Each row is a point. To make a cloud, some directions were put in groups of two or more. Within a group, all points are equally far from the middle, so they leave a hole (a ring in 2 directions, a hollow ball in 3). The other directions are filled evenly. Then the cloud was stretched, turned, moved and blurred a little. Count the holes, and give their numbers of directions, smallest first.
(in the rows, 128 means zero)

Cloud, 15 rows:
[[122  71]
 [ 76 143]
 [124  71]
 [ 92 166]
 [ 75 141]
 [140 175]
 [146 172]
 [ 91 165]
 [ 72 132]
 [118  71]
 [157  89]
 [139 175]
 [134  74]
 [ 86  85]
 [156 163]]
Holes: 1 (2)

Cloud:
[[144  86 168]
 [ 81 109 180]
 [113  79 167]
 [ 55 147 131]
 [121 144 195]
 [108  83 171]
 [ 62 133  92]
 [129 179 100]
 [170 101 152]
 [103 185 152]
 [105  72 146]
 [ 81 139 183]
 [107 103  69]
 [171 148 158]
 [168 155 156]
 [ 53 134 136]
 [180 126 134]
 [132  70 125]
 [131 184 150]
 [107  94 183]]
Holes: 1 (3)

Cloud (29 x 4):
[[112  93 144 165]
 [173 149  82  96]
 [113  73 167 111]
 [170 170 103 141]
 [133  45 139 178]
 [121 131  92  88]
 [108  34 153 180]
 [125 155  59 152]
 [174 134 100 105]
 [161 126 194 181]
 [143  63 118 121]
 [183 117 141  86]
 [160 128 127 118]
 [174  94 115 132]
 [110 151 157  89]
 [189 135 149 141]
 [181 160 154 111]
 [158 141  62 200]
 [ 85 103 111  74]
 [ 93 163 100 184]
 [175  75 126 192]
 [127 142 183 177]
 [ 54 133 168 174]
 [ 95  71  81  87]
 [176 147 115  86]
 [129 118  93 110]
 [104 134 131 109]
 [160  95 171 116]
 [202  94  97 175]]
Holes: 0

Cloud (46 x 6):
[[ 96 195  87 132 135  64]
 [143  93  58 126 114 156]
 [ 85 138  86 109  65 116]
 [ 83 159 106 146  71  75]
 [121 205 136 117 149 187]
 [129 110 156 187 167 101]
 [153 109  58 130 166 141]
 [120 106 189 132 128 105]
 [163 113 178 145 157  99]
 [179 111 170 136  91 139]
 [105 199 114 164 104  63]
 [116 198 154 162  73  96]
 [156 117 154 159 192 149]
 [120 207 169 109 162 107]
 [164 119 101  98 162  73]
 [100 115 139 107 193 128]
 [185 152  91  89 121 174]
 [154 200 107  98 180 146]
 [ 87 156 134 190 145 172]
 [107 100 111  84  92 153]
 [176 161 112 101 193 131]
 [ 98 195  57 129 140 141]
 [106 186 144  70 112  91]
 [ 75 133  76 152 164  99]
 [ 96 129 150 189 174 136]
 [ 73 168  72 162 155 108]
 [160 183 109  74 101  82]
 [110 201  81 101 160 148]
 [ 90 137 160 129 187 141]
 [194 144 165 105  95 136]
 [170 194 172 145 125  94]
 [104 125 159 156  88 178]
 [192 157 173 124  98 119]
 [149 194  59 136 164 104]
 [118 100  94 112 186 100]
 [110 110 186 109 116 111]
 [174 162  92 200 162 130]
 [155 193 143  72 122  89]
 [102 174 156  72  93 113]
 [ 87 164  82 167  68 148]
 [180 137  82 154  65 108]
 [ 83 136  72 163  82 151]
 [116 190 172 135  69 139]
 [104 195  76 179  93 158]
 [188 126 169 102 106 122]
 [121 105 149 124 119 194]]
Holes: 3 (2, 2, 2)

Cloud, 74 rows:
[[ 95 115 119 124  83  89 141 168]
 [150 179  81 151 169 163  93 119]
 [112 171 180 136 102 175 113 205]
 [ 87 144 125 142 182 130 136 183]
 [ 89 143 167 144 168 104  41 111]
 [ 49 181 133 158 123 129  83 110]
 [173 114 171 135 163  77 109 127]
 [ 98 198  90 171  54 186 105  94]
 [ 83 168 131  61 106 178 131 106]
 [121 139 149 100 128 120 147 220]
 [184 185 156 168 208 155 104 138]
 [120 173 156 133 129 162 117  42]
 [147 141 133 131 144 118  14 102]
 [186 106 106 146  86 191 130 212]
 [160  97 176 109 137 115  67 175]
 [176 158 149 152  66 132 103 117]
 [118 196 125 112 106 117 107 174]
 [151 104 141 135  89 203 105  87]
 [ 79 146 120 106  39 133 149 134]
 [139 168 172 155 119 156  40 153]
 [126 193  86 170 140 116 119 202]
 [ 91 147 165 167 123 133 111  73]
 [174 198 120 172 100 164 175 165]
 [131 135  57 165 114 175  80  81]
 [128 137  64  73  90 204 130 131]
 [163 190 157 168 152  92  81 136]
 [ 77 151 170 156 165 165 172  98]
 [108 113 173 127 123  90 133 122]
 [116 207 117 127 164  94  96  49]
 [104  96 102  97 131 157 141 112]
 [ 47 129  77 134 125 135  79 137]
 [ 97 102 140 155  89 195 105  69]
 [224 144 160 119 121 165 168 127]
 [135 115  97 145 181 169  84 178]
 [176 133 131 129 155 114  96  92]
 [ 96 145 180 179 188 167  83 161]
 [149 117  77 168  94  80 156 156]
 [ 86 178 115 121  62 124  62 197]
 [162 127 183  92 135 161 145  53]
 [170 107 161 147 154 158  98 163]
 [130 121  79  56 145 180 167  97]
 [ 93 118  53 117 131 150 130  87]
 [153 187 168 104 100  87 136 103]
 [167 162  84 111 169 118  68 168]
 [124 100 129 125 105 150 205 151]
 [103 183 149 159  71 152 134 193]
 [103 205 132 191 118  76 139 202]
 [158 100 124 118 162 126 116 123]
 [ 64 125 147 164 139 164 126  85]
 [173 136 183 102 128 111  49 140]
 [119 157 189 146  81 176 180 126]
 [150 206 119 114 150 113 116 125]
 [175 106 164 135 175 155 134 142]
 [185 116 120 110  89 148 109  95]
 [131 165  91  92 183  71 137 159]
 [150 184 122  72 137 159  89  63]
 [ 93 167 127 130 150 163 175 166]
 [108 192 128  90  96 181 122 109]
 [ 83 167  57 137 170 120 110 134]
 [163 177  89 138  67 195 116 170]
 [101 105 124 204 136 154 110 139]
 [161 148 183 175  95 106 101 143]
 [ 68 169 161 167 157 111 119  73]
 [174 104 144 123 156 110 153  88]
 [ 61 189  88 162  88 135  83 156]
 [132  95 120 133 105 179  76  88]
 [131 188  87 156  97 104 114 202]
 [ 60 139 125 155 102 152  73 191]
 [118 115  67 175 138 185 181  75]
 [ 98 191 131 138 113 155 131 179]
 [173 182 145 142 112  76 119  96]
 [ 72 130 157 176 164 162 156  78]
 [153 135 127 130  75 201  91  65]
 [143 151  57 172  94 143  69 133]]
Holes: 1 (3)

Cloud:
[[116 115 157 161 162 173 174 193 179]
 [132 196 183 128 126 187 167  89 141]
 [147 212 163  99 182 116 129 169 152]
 [135 106 171 136 153 197 161 162 184]
 [142 111 221 146 116 158 105 190 126]
 [ 87 211 184 156 127 149 117  87 117]
 [127 107  84 177 127 114 109 207 139]
 [158 179  77 161  81 103 146 164 110]
 [137 130 109 204  78 176 121  89 115]
 [109 175 169 101  82 111 151 181 101]
 [175 127 177  97 133 135 104  72 145]
 [121 164 172 101 171 162 103 228 132]
 [155 176 101 104  70 109 140 167 152]
 [184 166  88 156 110  89  94 168  96]
 [166 122 134 218 131 126 172 161 149]
 [176 191 176 122 125 167  74  86 115]
 [145 146 111 117  70 155 115 118 198]
 [114 152 190 162 146  73 152 101  73]
 [188 166 120  79 100  90 116 119 145]
 [106 131  80 166 162 169 130  86 139]
 [198 195 171 100 119  97 114 138 126]
 [104 103 134 147 175 127 137 109  67]
 [ 81 154 136 132 164 140 193 125 152]
 [117  96 125  79 119 181 117 108 138]
 [152  96 195 108 149 140  85 146 152]
 [145 175  81 128  99  68 123 147 106]
 [122 108 149 204 152  87  84 174 126]
 [154 160  85 138 183 125  91 154 182]
 [146 134 175 206  70 164 110 166  90]
 [192 158 148 100 127 175 192 118 134]
 [160 149 164 128 105 161 210 124 113]
 [147 155  70 160 119 177 129  73  99]
 [ 84 154 147 186 148 124  61 195 142]
 [101  92 162  80 140 160  98 179 132]
 [176 176 151 203 152 174 110 127  74]
 [110  98 146 210 152 119 130 174  69]
 [209 136 143 114  93 106 120 170 116]
 [179 133 154 215 126 130 128 164  67]
 [106  97 138 137 100 110  59 163 117]
 [149 195 182 126 118 174  78 191 134]
 [179 150 143 192  85  90 119 119  65]
 [103 147 201 139 140 146 129 188 194]
 [ 89 166 153  72 136 103 121 128 166]
 [124 214 130 154  67 138  95  83 129]
 [117 186 134 144 196 130 180 165 131]
 [165 141 183 185 167 132 149 203 149]
 [172 141 113 135 128  84  64  99 100]
 [170 126 125 139 158 157 104  63  87]
 [145 170 119  87  83 168 101  98 183]
 [194 163 110  86 136 142 153  83 107]
 [141 170 108 161  57 132  83 172  88]
 [161 146 183 133 103 193  97  97  97]
 [192 185 161 100 128 110 153  80  98]
 [ 93 127 143 115 105 122  74 147 190]
 [168 197 113  96 142 137  84 148 196]
 [ 57 106 163 146  86 133 116 156 127]
 [164 223 153 152 177 178 108 155 144]
 [196 202 141  67 150 150 129 147 149]
 [120 122 176 118 177 155 102  76 150]
 [108 140 170 147 203 153  76 162 151]
 [139 136 169 203 131 195 161 199 135]
 [100 195  83 164 121 121  75  81 107]
 [164 182  61 197 105 127 138 130 118]
 [ 97 179 110  88  78 170 120 145 162]
 [165 126 172 199 112  59 143 135 108]
 [107 101 149 218  95 100 156 127  91]
 [136 110  86 173 157 203  89 146 120]
 [162 182 177 157 136 125 192 142 176]
 [184 136 147 130 103  97  89  83  82]
 [169 218 168 130 162 186  88 140 141]
 [140 192  85 141  97 162 166 117  81]
 [106 160 223 102 117 111 131 145 140]
 [133 167  99 112 128 100  78  63 110]
 [ 68 191 113 131 138 199 127 129 157]
 [176 179 208 124 171 148 110 118 102]
 [160 135  71 144 153 110 153  96 134]
 [143 205 151  64 150 159  78 126 112]
 [ 89 207 168 179 158 112 104 133 164]
 [118 139 109 107 145 112  92 191  69]
 [104 193 104 160 128  68  80 127 107]
 [ 86 152 177 198 109  89 140 132  65]
 [138 189 123 127 125  85  80 172  73]
 [182 118 181 129  78 137 148 181 102]
 [175 135 138 158 143 175 200 117 107]
 [158 142 145 179 125 133 107  44  88]
 [ 64 159 106 146  80 115 138 163 123]
 [117 198 162 131  73 185 116 110 108]
 [166 164 158 183 137 103 175 145  54]
 [ 73 120 132 125  93 141  72 180 130]
 [152 172 107  90  97 147 132 128  60]
 [139 184 120 193  93 179 129 139  60]]
Holes: 2 (3, 6)

Cloud:
[[159 111 135 118 156 196 135 179 188]
 [141 174  99 147 140 178  97 138  99]
 [156 123 118 176 177 205 120 157 135]
 [104 127 163  98 207 143 159 147 148]
 [230 118 150  87 121 153 105  91  97]
 [163 151 185  61 108  96  80  57 124]
 [105 103 122  80 147 144  48 128 122]
 [197 116 130  98 144 121  43 148 100]
 [145 130  82 130 165 176 127 176 172]
 [ 85 155 167  66 104  87  92 128 132]
 [198 189 165 121  80 148 140 140 132]
 [166 141 186 138 127 159 173 171 163]
 [186 136 163  94 114  98  96 133 190]
 [ 71 149 175 129 141 177 144  98  99]
 [130 146 134 151 154 120  31 146 161]
 [135 107 164 189 146  87 111 131 114]
 [176  70 168  91 129 131  97 149 136]
 [128 171 145 108  99 196 172 137 110]
 [119 212 188 137 142  92 139 104 109]
 [164 145 167 150  48  96  76 102 165]
 [167 162 109 160 121 193 135 168 139]
 [177 136 131  96 171 176  36 144 119]
 [132 139 163 164  85 192 114 148 111]
 [120  91 179 124 176 191  75 134 147]
 [138 220 168  93 113 107 140 117 121]
 [172 154 211  86  65 149 105 109 150]
 [179 114 102  86 120 123 172 146 138]
 [157  93 152 160 127 123 174 120 147]
 [144 108 186 151 149  81  40 106 122]
 [165 118 149  79 180 146 157  60 129]
 [208 152 117 141 160 167 160  94 178]
 [145 102 198 101 148  92 136  88 165]
 [206 116 167 116  55 154  98  83 152]
 [148 194 126 110  89 153 168 126 126]
 [203 146 125 109  93 193 155 134 117]
 [107  98 172  96 163 180 120 147 176]
 [104 172 127 121 113  72 117 140 159]
 [139 123  95  95 129 118 162 131  89]
 [ 87 152 138 139 202 157 142  91 126]
 [116 161 135 141  69 115  70  73 119]
 [ 85 143 190 160  79  89  76  83 122]
 [203 121  91  97 155  75 118  85 133]
 [170 148 101  89 118 173  84 148  88]
 [ 88 134 171 149 117  73  82  46 117]
 [ 83 118 179 140 136 106 142 160 145]
 [168 152 197  87  55  99 114  69 101]
 [123 143 179 121 156 211  78 173 169]
 [145 108 149  74  98  66 120  55 102]
 [159 154 116 148 136 174  43 159 155]
 [145 111 150  50 104 143 123  97  87]
 [191 158 158  92 129 113  60  64  97]
 [176 181 135  96 180 197  78 143 130]
 [122 102 160 119 116  43 128  63 114]
 [115 172 219  93  91 176 160  99 137]
 [ 97 139 120 109 184 177  84  77 130]
 [163 146  98  69 175 117 117 152 159]
 [192 167 110 165 121 127 158  81 158]
 [121 141 132 113 139 195 152  84 189]
 [125 174 163 182 193 145 133 129 133]
 [205  97 129 104 139 182  86  93  93]
 [188 114 121 161 107  60 144  75 137]
 [185 137 153 122 128 168  52  52 161]
 [168 124 116  80 182 158 112 134  74]
 [185 182 156 170 126 148 158  73 138]
 [227 144 148 157 130 172 152  94 148]
 [108 135 137 178 106 153  94 132 182]
 [141 121 162  96 125 173 173  95  86]
 [207 153 105 128 196 142 116  96 166]
 [210  78 136 149 162 178 117 123 149]
 [ 85 157 189 155 141 152  69  95 170]
 [107 164 184 152  86  87  84 105 176]
 [107 105 192 130 152  68  68  89 134]
 [125 168 138 118  67 140  63 122 118]
 [150 164 219 113 148 137 144  58 106]
 [163 196 117 129 120 132  95  65 120]
 [169 111 141  48 128 140  70  77 116]
 [135 141 192  83 153 162 157 135  76]
 [180 138 141 150  52 124  90 149 148]
 [165 164 124 105 111 200  68 158 136]
 [109 122 166 100 178 128  36  95 141]
 [180 146 166  73 129 105 187 110 141]
 [115 150 146 134 116  78  39  69 148]
 [148 158 170 140 202 115 109 125 182]
 [164 112 169 169 166 174 109 109  95]
 [ 93 148 196 129 134 109  87  71  74]
 [119 128 109 127 137 144 112 199 157]
 [136 132 161  76 190 119  97  92 180]
 [153 144 167  72  80  90  74 105 162]
 [177 127 138 137 136  93  98 106  58]
 [185 134 194  78 109 152  89  63 162]
 [165 186 183 129 192 180 156 115 151]
 [183 171 217 123  78 116  89 114 131]
 [209 143 120 108 171  83 104  95 108]
 [131  84  93 108 114 114  69 142 136]
 [158 155 211  72 116 106  78  68 114]
 [159  82 108 120 188 174 138 145 165]
 [150 131 165 152 183 187  41 112 149]]
Holes: 2 (3, 6)

Cloud (91 x 9):
[[133 151  79 108 150 199 158 130 101]
 [148 132  75 177 165  83 115  67 177]
 [101 108  96 145 167 172 147  81 103]
 [ 95 162  72 148 118 141 106 182  68]
 [ 91 186 131 184  70  71  92 128  86]
 [ 92 134  74 196 144  97 112 155 125]
 [173 140 130  98 125 159 174 186 135]
 [132 114 114  97 143  89  87  69 127]
 [127 182  91  54 136 177 103 172 169]
 [125  90 166  66 109 187 144 158 130]
 [127 120  73 116 195 155 165  84 169]
 [126 116 151 212 109  68 100 114 116]
 [105 136 168  85  81 126  47 179  86]
 [131 151  85 100 177 186  72 109 158]
 [135  87 188 118  72  92 117 106  91]
 [176 181  98 143 145 111  74  85 130]
 [143 201 125 104  86 170 128 188  94]
 [153 169  93 180 152 101 177 187 148]
 [131 172 134  71 116 117 169 134 111]
 [ 98 143 176 133 192 127 134 156 154]
 [113 136 108  59 113 149 148 192 187]
 [165 178  64 108  96  88 160 139 144]
 [130 192 155 129 183  73 137 132 162]
 [163 133  90  80 157 147 125 214 166]
 [137  93  99 148  74  76 118 115 193]
 [190 150  78  98 130 180 101 165 167]
 [ 97 103 130  65 185 199 113 167 112]
 [ 83 208 106 162 160  74 125 103 165]
 [ 85 180 137 153 117  89  48 169 123]
 [110 162 165 162 106 153  74 130 179]
 [ 61 125 126  69  90 183 123 112 101]
 [110 160 114 147  98 184 103 126 207]
 [119 193  77  99 157 162 100  87 176]
 [141  95 113 101 119 100 150  68 164]
 [190 132 124 183 171  85 143 159 148]
 [ 93 159  58 118 165 139 194 132 160]
 [127 131 135 159  70 114 134  69 155]
 [121 190  83 108  89 179 157 133 105]
 [134  76 133 180  95 118  75 169 125]
 [150 163  94 134  67 143 136  82 172]
 [137 181 100 174 154 181 157 160 130]
 [104 128  95 210 151 131 114 161 134]
 [ 71 110 174 160 155 142 103  97 113]
 [117 133 213 122  91 190 118 137 107]
 [126  96 171 164 121 195 142 153 113]
 [ 72 188 137  98  86 134  80 161 135]
 [185 117  94 138  93  79 102  98 132]
 [122 157 122  80 199  91  96 111 180]
 [121 157 145 176  56  69 142 148 170]
 [134 109  77 126 164 120  53 127 146]
 [101 165  84 109 192 138  98  74 159]
 [138 154  64 131 124 184 109 160  83]
 [113 107 111  80 119 122 159 197 179]
 [ 70 131 117  74 152 174 134  85 114]
 [ 90 122 102  94 202  93 158 132 149]
 [150 185  50 168 135 109 108 172 127]
 [109 108 144  97 204 139  94 111 169]
 [138 220 145 102  85 174 102 156  78]
 [129 172 145 136 214  80  99 164 170]
 [139 103 169 118 122 169  79 218 102]
 [135 161 150 168 107 191 152 152 186]
 [131 168 142 182 134 185 135 190 133]
 [152 106 142 169  82 183 139 183 140]
 [165 200 111 202  92  92  82 166 147]
 [148 191  98 147 147  55 148 104 111]
 [161 164 175 143 115 195  81 189  95]
 [ 96 228 141 146 161 159  61 142  67]
 [117 145 131 207 139 154  56 115  80]
 [ 68 132 170  78 170 124 116 110 101]
 [120 130 129  98 201  68 103 122 176]
 [136 174 178 128  60 160 101 199 127]
 [155 112 144  71 100 175  92 196 116]
 [ 79 166 125 188 178 158 124 146 120]
 [ 75 188 105 147 123 183  68 184 116]
 [129 157 116 203 132  82 140  83  89]
 [ 78 152  99 175 160 146 124 182  96]
 [ 96 157 149 199 125 153  44 117  85]
 [172 137 159 106  58 119 131 175 133]
 [157 165  57 135 153 102 204 134 156]
 [106 177 131  46 141 170 142 140 121]
 [166 134 106 172 153 143 108 145  50]
 [ 69 107 105 112 130 139 152  69  83]
 [128 148  96 124 115 102  64  66  65]
 [161  89  80 139 145 103  91 113  90]
 [151 135 113 145 175 184 115  88 143]
 [123 108  77  71  97 155 158 125 137]
 [ 76 173 103  86 142 140 138  75 100]
 [ 70 169 105 167 159  77 109 101  72]
 [136 145 144 113 179  76  75 136  58]
 [112 128  97 179 164 180  90 113  68]
 [155 108 152 188 136 127 141 137  56]]
Holes: 2 (4, 4)
